Rows are points. To make a cloud, some directions were put in groups of two or more. Within a group, all points are equally far from the middle, so they leave a hole (a ring in 2 directions, a hollow ball in 3). The other directions are filled evenly. Then the cloud was stretched, turned, moved and blurred a little. How many holes are there, and how many directions does each take, smallest first?

Cloud (13 x 2)
-3.56	-0.66
-3.59	0.41
0.47	1.26
-3.71	0.23
2.29	0.38
-1.60	1.27
1.01	-1.28
-3.17	0.74
-1.92	-1.44
2.40	-0.29
-3.76	0.04
0.17	1.29
-1.85	-1.40
Holes: 1 (2)

Cloud (20 x 3)
1.92	-1.15	3.34
-2.43	0.64	0.37
-0.07	0.29	-2.57
1.99	-2.21	-1.68
1.79	1.95	1.38
-2.04	0.89	1.21
3.41	-0.13	0.66
3.71	-1.26	1.06
3.66	-1.19	1.83
1.31	-2.58	2.65
-0.53	-3.05	-0.66
0.44	1.50	-1.76
2.77	-3.35	0.17
-0.09	2.30	-1.02
0.99	-0.54	-2.43
-0.72	1.91	-1.67
2.77	-0.14	-0.83
0.91	-2.94	2.13
-0.68	-2.82	0.70
2.59	-3.48	1.17
Holes: 1 (3)

Cloud (27 x 4)
0.68	0.46	-2.00	-4.08
0.69	-2.23	0.87	1.90
-1.14	-1.48	-1.56	0.69
0.09	-1.58	-1.75	-2.95
-0.34	-2.06	0.92	-1.20
-1.02	2.79	2.31	-2.01
0.86	1.06	-0.11	-4.45
-2.55	2.64	-1.85	-0.56
0.00	-1.94	0.93	-3.36
2.29	-2.07	-3.31	0.22
0.97	2.38	1.37	-0.24
1.86	-2.48	-2.11	0.35
-1.45	-1.55	-2.98	0.16
1.98	-1.54	-4.46	-0.36
3.00	-1.81	0.01	-0.87
0.65	2.26	-3.10	2.47
-1.28	2.80	-0.45	-0.93
1.50	-2.75	-0.66	1.30
-1.57	1.00	-3.66	2.68
-1.19	0.95	-1.56	2.23
-2.32	2.05	-1.78	0.28
2.50	-1.53	0.10	-1.81
-0.82	2.08	-1.61	1.70
-1.65	0.20	0.47	0.97
1.18	-1.86	1.92	-3.28
-1.88	-1.48	-0.71	-3.51
-0.52	2.96	0.75	-3.66
Holes: 1 (2)

Cloud (27 x 4)
1.58	1.12	2.53	0.22
0.94	1.63	2.46	0.49
0.06	1.02	1.00	-3.55
-1.35	1.37	3.76	0.32
-1.96	-2.68	4.04	0.51
-2.07	1.21	-0.22	-3.20
-2.76	1.26	2.73	-2.06
-1.54	1.71	3.26	0.37
-0.13	-2.00	-2.21	-1.09
0.15	-0.39	-2.77	-0.92
1.87	-2.79	0.93	-0.60
1.75	1.12	2.31	-0.04
-2.32	0.79	3.95	-1.30
1.85	-2.00	1.81	-1.56
-3.38	-1.17	0.27	1.31
-0.40	-2.47	3.34	2.38
1.66	0.73	1.47	-2.39
2.39	-0.39	2.41	-0.57
0.45	1.64	-1.21	0.47
-1.94	-0.72	4.66	-1.08
1.39	-2.16	1.94	-2.17
-1.39	1.56	0.09	1.61
-2.11	1.47	3.55	-0.26
-2.16	0.66	-0.11	1.97
-3.15	-2.73	1.01	0.61
-0.04	1.47	-0.68	-3.07
-1.15	-2.72	2.15	2.69
Holes: 2 (2, 2)

Cloud (52 x 6)
-1.58	-0.17	3.14	0.51	3.12	1.10
-1.16	0.43	0.77	-1.21	0.62	2.30
-0.79	-1.13	-3.09	1.63	-2.09	3.55
-1.14	-1.79	-0.54	0.68	3.64	0.26
-0.45	-4.07	-0.29	-0.96	1.25	3.32
-1.94	1.96	-0.45	-3.32	-2.68	0.28
-0.25	2.05	-0.65	-1.35	-4.72	3.28
0.20	-0.93	-2.26	1.13	1.84	-1.78
2.57	-1.84	0.77	0.75	-0.32	1.65
0.09	-0.33	-3.86	-3.64	-0.92	-2.53
0.41	-0.22	-0.47	-3.38	1.15	-2.23
1.03	-2.56	-0.63	0.77	-0.80	1.89
0.63	-1.29	-1.67	-1.82	1.92	2.50
-0.68	-1.56	-2.46	-2.37	2.25	2.47
-1.42	0.37	-1.44	-1.91	-3.33	-0.16
-1.71	0.89	-1.64	-1.20	0.32	-1.32
-3.09	0.37	3.02	2.03	2.38	0.81
-0.69	-1.96	-2.46	0.60	1.59	-0.71
1.25	-2.45	-2.79	1.29	-1.78	3.61
-0.49	2.25	0.10	1.39	3.03	-2.31
3.26	-0.53	0.40	-1.30	-1.19	-0.18
3.98	-0.72	-0.58	-0.21	3.23	0.74
-1.36	-0.67	1.08	-0.59	-0.05	-3.03
1.69	-0.48	-2.89	1.17	1.19	-0.64
3.70	0.81	-3.50	-1.45	-0.75	-0.05
-1.05	-2.44	0.58	2.25	0.05	-0.02
0.21	1.67	0.77	-1.25	2.18	3.07
2.03	-1.32	-1.65	-2.46	0.35	0.74
-0.50	2.59	2.05	-1.44	0.85	-1.97
-0.97	-1.63	-2.44	-2.81	-0.66	0.83
4.20	-1.99	-4.31	-0.88	-1.55	0.37
-0.71	0.40	-1.71	-1.97	-1.49	-0.34
0.21	4.43	0.69	0.28	-1.89	-0.70
2.17	-3.14	0.37	0.73	0.78	4.12
-3.40	-0.47	1.98	1.16	1.02	-0.49
1.00	0.21	1.37	0.13	1.22	-1.63
2.62	0.47	0.23	-3.46	4.32	-0.82
2.25	0.40	2.57	-0.31	-0.99	1.08
0.37	0.49	0.82	-2.73	1.41	-1.58
0.59	-1.83	-0.40	2.18	3.03	-2.87
-3.01	0.22	-2.15	0.28	-1.04	-2.05
3.29	4.22	-2.10	0.16	1.30	-0.33
-0.08	-0.27	-3.84	3.61	-1.50	-2.24
-3.79	-0.75	0.14	0.49	-0.70	-0.77
0.25	2.76	-1.38	-1.60	-0.70	3.85
-1.71	3.43	-0.48	-0.53	1.41	-2.32
1.50	1.03	-3.51	-1.13	0.86	2.04
3.74	-1.20	0.38	-1.61	-0.16	2.45
-2.73	2.02	-1.38	1.41	3.24	-1.82
-1.28	2.67	0.35	-0.53	2.62	2.94
0.56	-2.23	0.41	0.97	-2.98	-2.59
-3.87	2.37	1.21	0.15	-1.36	-3.97
Holes: 0

Cloud (86 x 8)
4.16	-0.58	-0.68	-0.32	-0.55	1.78	0.08	-0.45
1.27	1.74	-1.44	-1.66	1.12	-0.95	-1.08	2.80
-1.88	0.49	-0.78	-2.14	0.97	1.67	-5.05	2.21
1.90	2.48	2.47	-0.45	1.78	-0.21	-1.11	3.05
-0.26	-0.57	3.70	0.70	-1.58	-0.34	1.52	2.23
0.28	-1.51	0.40	1.13	1.95	3.43	-1.12	-0.11
0.66	1.08	1.45	0.10	-0.11	-2.80	-2.67	2.38
0.39	-1.76	1.07	2.20	0.54	-2.25	3.70	-1.68
1.08	2.61	-0.63	0.05	-0.49	1.43	-0.05	4.18
-0.19	2.30	-0.07	-1.04	-2.59	1.38	2.28	3.14
-0.03	1.16	0.53	-1.24	-0.75	-1.07	-3.10	-2.39
2.38	2.34	0.84	-2.25	-3.00	2.60	1.30	0.24
1.46	-0.03	-1.02	-1.32	-0.83	-2.96	0.17	1.23
1.58	2.84	1.86	-0.69	2.23	-0.57	-2.78	2.11
0.08	-1.77	-2.14	-0.61	5.26	-1.21	-2.34	0.89
-2.93	1.74	-1.27	0.54	2.64	-2.55	0.43	1.44
3.87	-1.35	0.45	1.72	2.91	0.98	-1.85	1.38
1.89	0.15	-0.92	2.73	1.22	-1.06	-1.03	3.05
0.93	0.95	-2.04	-0.74	-0.05	-2.18	0.93	-2.05
1.00	-4.15	0.34	2.10	-0.69	-2.31	1.75	-1.43
-1.58	-2.81	-0.68	1.07	-0.78	0.97	2.19	-1.32
2.75	-0.01	0.34	-1.29	1.23	-1.40	-2.46	2.61
2.01	0.60	-1.43	-0.14	0.08	-1.72	0.64	3.17
-3.67	2.61	-0.60	1.67	1.43	-1.49	-1.59	1.31
2.84	0.74	-0.11	-1.78	2.40	-0.08	-3.31	2.74
-2.15	1.41	-1.98	-0.21	2.70	0.34	-5.04	0.94
-0.48	-1.85	0.69	-2.84	0.52	0.59	-3.81	-2.40
0.88	-2.13	1.46	-1.42	3.99	-1.00	-3.12	1.68
-1.46	2.11	-2.98	-0.50	0.38	1.20	-1.32	3.26
-0.67	-2.84	0.71	1.51	2.53	-2.99	1.15	1.96
-0.90	-3.24	-0.68	2.78	0.97	-3.07	0.01	2.14
-1.82	-0.04	-0.79	-1.55	-0.99	2.21	3.23	-1.05
-3.72	-0.33	0.30	0.38	-1.62	-2.17	2.37	-1.89
0.30	0.57	-2.02	-1.80	2.75	-0.99	-3.04	2.07
-0.68	0.40	3.33	-1.58	-1.02	-0.74	-0.27	-1.91
1.16	-2.73	0.36	2.20	4.44	-1.68	-0.26	0.20
3.43	1.99	1.86	-2.81	-3.29	2.59	-0.74	1.46
-1.15	-0.45	-3.07	0.30	3.57	-1.46	-3.14	-1.16
2.50	-1.37	-0.96	-1.36	4.76	2.42	-1.28	0.34
-0.25	-2.89	-1.90	3.49	1.10	-3.01	0.00	-1.94
-1.96	-2.21	-1.06	-0.88	-0.10	1.51	0.93	1.62
3.13	2.56	1.03	-1.84	-2.13	3.83	-0.87	0.07
-0.39	-0.12	0.09	1.48	0.17	-0.09	-3.69	-1.45
0.23	-0.67	-1.25	-1.90	1.37	-0.01	-3.31	-2.65
-0.83	-1.05	1.33	-3.12	-0.10	3.57	-0.63	-1.20
-0.98	-1.33	-0.19	-1.38	-0.65	1.59	-3.11	-1.90
-0.84	-1.53	-0.58	0.06	2.87	-1.47	1.95	-2.36
1.25	0.91	1.23	2.15	-0.89	-1.00	-1.84	-0.83
-0.04	3.04	2.02	-3.73	-3.10	3.67	-0.52	1.09
2.73	-1.69	1.47	-2.02	1.50	2.52	-1.49	3.21
1.35	-3.49	2.01	-1.25	0.60	-1.78	-1.29	-1.94
1.45	1.65	-1.81	-1.96	1.33	2.74	-2.81	-0.51
-0.57	1.73	-2.32	-1.88	1.79	-1.07	-2.22	2.15
2.60	-1.37	3.32	1.58	1.53	1.46	0.57	-0.19
-1.07	2.20	-0.33	-3.12	-2.03	0.30	-1.09	-1.29
0.44	-1.01	-0.20	1.29	2.84	2.79	-2.46	2.34
0.83	2.01	0.53	2.03	-0.48	-0.98	0.97	3.87
-2.35	2.14	1.60	-0.73	-3.19	1.44	-0.18	-0.81
2.29	0.13	1.29	-1.77	-0.02	-1.05	-3.55	-2.19
-0.12	1.15	1.51	-3.80	-1.42	2.97	1.51	0.76
-2.35	-0.21	-3.59	0.51	1.06	0.46	-1.41	2.72
1.32	3.00	0.65	-0.96	0.10	2.11	0.55	4.23
-0.57	-1.51	-0.67	-2.22	2.38	2.34	-0.59	-2.19
2.42	2.66	1.68	-1.48	0.00	0.78	-0.20	3.80
1.43	-2.54	-0.41	0.62	4.57	-1.85	-1.16	1.66
0.60	0.00	-4.10	-0.37	2.95	1.57	-1.13	0.03
0.10	2.55	-0.42	-3.21	-1.46	0.67	0.52	2.11
-3.69	1.16	-0.75	0.88	-2.31	-1.23	1.84	-1.81
-3.40	-1.03	-1.15	-2.43	0.15	-0.11	2.18	-0.07
0.33	1.94	-0.66	0.42	2.54	-1.88	-2.73	0.34
-1.48	-2.04	-1.75	1.25	4.34	-1.90	-2.90	-1.12
2.07	-0.53	3.47	-2.51	-0.96	3.29	1.18	2.25
3.40	-1.41	-0.17	-0.20	4.33	1.92	-1.43	2.25
2.54	-1.83	2.18	-1.36	3.44	0.50	-1.36	2.72
0.34	-0.13	3.39	-1.59	0.71	-0.13	-0.61	-2.18
-3.79	2.87	-0.28	-0.44	-0.89	0.08	-2.65	2.59
2.56	-1.16	-0.63	-2.12	4.18	2.58	-2.56	-0.73
3.27	2.59	2.21	-2.56	0.27	1.60	-0.70	-0.85
-2.10	-3.50	-1.98	1.07	0.58	-3.19	0.08	-3.07
2.37	1.17	3.19	0.40	-3.76	-0.45	-0.08	0.04
3.33	-1.44	0.38	2.16	1.95	-1.11	-1.81	-0.46
0.42	2.07	0.18	-1.21	-3.92	1.69	2.09	1.36
0.64	2.38	2.46	1.01	1.49	-0.77	-2.08	0.32
0.91	-0.88	-0.62	-3.77	0.47	1.48	-2.42	1.27
-3.16	-1.14	-0.32	2.85	1.96	0.11	1.24	2.70
3.40	-2.13	-0.25	-1.53	-0.62	-0.97	0.42	0.39
Holes: 3 (2, 2, 3)
